Each row of a before or after table is a point. One or more steps were done to the points. Then noise was added and the rows were shuffled. The steps act on columns, c1 being the first. What was done? A step turns or swaps two columns, mirrors them in a line or flattens them onto one, adds a multiple of one to another, or multiplies or shifts one. Angles are multiples of 10 degrees, from the lower column toward the higher: turns from -170 to 170, lines from 10 to 170 but not 90. Use the fewest steps. Two steps may share a column if one is a turn and the other turns, adds or multiplies; they go together, in the order done. Otherwise the lowest column goes first.

Before:
[[ 68 -11]
 [-32 -31]
 [-39   3]
 [-30  64]
 [ 36  30]
 [-34 -49]
 [ -6  95]
 [ 19 -30]
 [ 37 -19]
 [  7  -7]
 [ 43  -9]
 [-35 -11]]
After (12 x 2):
[[ 13  13]
 [  1  -3]
 [-38 -34]
 [-23 -17]
 [ 17  12]
 [  9  14]
 [ 38  29]
 [ 40  39]
 [-41 -31]
 [-30 -19]
 [  5   1]
 [ 38  25]]
Steps: flatten c1 and c2 onto the line at 40 degrees

Before:
[[-49   7 -35  60   2  10]
 [ 14 -25  72 -22  25  30]
 [  1 -16  -7 -34 -44  14]
 [ 16  24  -5  47  14  29]
 [  1 -13  95 -18  25  44]
 [  7 -17  -1   6 -44  29]
 [ -7  50 -34  36 -13 -10]
 [-21   3 -42  63  24 -40]
 [ -6  31 -18  87  12 -39]
 [ 40 -18 -25 -23  -3  41]
 [ -1  -1  30 -14  11  24]
 [ 19 -25   5  24 -20  14]]
After:
[[  8 -29   5  34  11  -1]
 [ -6 -24  -9  22 -51   2]
 [ 26 -37  73 -26  -4  15]
 [ 10 -33  97 -30  -6  31]
 [ -5 -31   1  42 -18  17]
 [ 11   7  -4  16  46  39]
 [ 38 -35 -25   7 -21  23]
 [  6 -14  33 -12  -5  22]
 [-57   0 -38   9  53  12]
 [-16  48 -18  28  84 -21]
 [-18  49 -35  23  25  15]
 [-23  20 -43   4  64 -33]]
Steps: turn c4 and c5 by 60 degrees; turn c1 and c4 by 20 degrees; turn c2 and c6 by 30 degrees
